Each row of a before or after table is a point. The points were changed in one or more steps. Then noise was added and the rows were shuffled. The steps act on columns, c1 being the first. What was done? A step turns or swaps two columns, mirrors them in a line or flattens them onto one, adds a multiple of one to another, or multiplies or shifts one. Angles are multiples of 10 degrees, from the lower column toward the higher: turns from -170 to 170, lines from 10 to 170 but not 90. Use the fewest steps. Two steps may share a column if one is a turn and the other turns, adds or multiplies; they go together, in the order done. Otherwise the lowest column goes first.
In the rows, zero is written as 128.

Before, 10 rows:
[[105  51]
 [147 150]
 [ 88  64]
 [160 185]
 [107 130]
 [147  94]
 [134 157]
 [ 67  78]
 [138 128]
 [157 188]]
After (10 x 2):
[[ 88 161]
 [ 86  82]
 [139 216]
 [127 125]
 [138 219]
 [ 47 108]
 [127 179]
 [118 157]
 [ 67  93]
 [115 186]]
Steps: shift c1 by -20; shift c2 by 30

Before, 12 rows:
[[110 134 229 147]
 [103 106  94  40]
 [108 182  96 173]
 [119 116 189 134]
 [185 152 209 136]
 [ 94 121 110 137]
 [105 179 106 131]
 [ 83 100 101  91]
 [131 157 121 137]
 [128 160  96 143]
 [ 65 107  95  53]
 [123 134  89 140]]
After:
[[108 216 162 184]
 [125 140 168 141]
 [127 179 162 142]
 [ 92 115 146 159]
 [131 175 136 135]
 [ 64  95 162  99]
 [118 110  68 140]
 [103  92 164  58]
 [183 165  46  97]
 [103 212 149 150]
 [110 135  29 158]
 [ 83  85 154 124]]
Steps: add -0.7 times c1 to c4; multiply c2 by 1.6; multiply c3 by -1

Before, 11 rows:
[[ 95 114 125 139 151 152 141 150 106]
 [  7 112 155 111 114 120 134 127 119]
 [142 170 133 123 123 134 133 123 101]
 [132 122 115 142 129 115 104 137 134]
 [157 151 158 157 133 127  95 145 112]
 [129 123 154 137 128 123 127 122  87]
 [160  97 140 130  72 169  23 124 127]
 [161  96 135 110 111 136 111 179 108]
 [157 124 159 114 134 149 133 141 135]
 [114 128 134 113 159 124  94 135 105]
 [161 104 125 132 150 124 129 126 126]]
After, 11 rows:
[[124 131 123 173 162 109 108 134  94]
 [113  92 134 169 110 161 114 197 109]
 [157 168 152 181 125 145 127 119 110]
 [ 65 112 147 167 111  17 108 130 135]
 [138 122 101 200 132 129 130 141 111]
 [ 85  98  66 189  67 176  64 124  71]
 [ 80 115 151 199 153 111 140 156 113]
 [160 147 125 219 133 152  82 147 107]
 [124 124 139 176 129 163 108 146 150]
 [129 103 129 194 150 153 127 128 125]
 [132 121 168 197 128 126 107 121 102]]
Steps: turn c1 and c6 by 60 degrees; add 0.7 times c2 to c1; turn c3 and c7 by -60 degrees; turn c3 and c9 by 40 degrees; shift c4 by 60; multiply c8 by 1.3
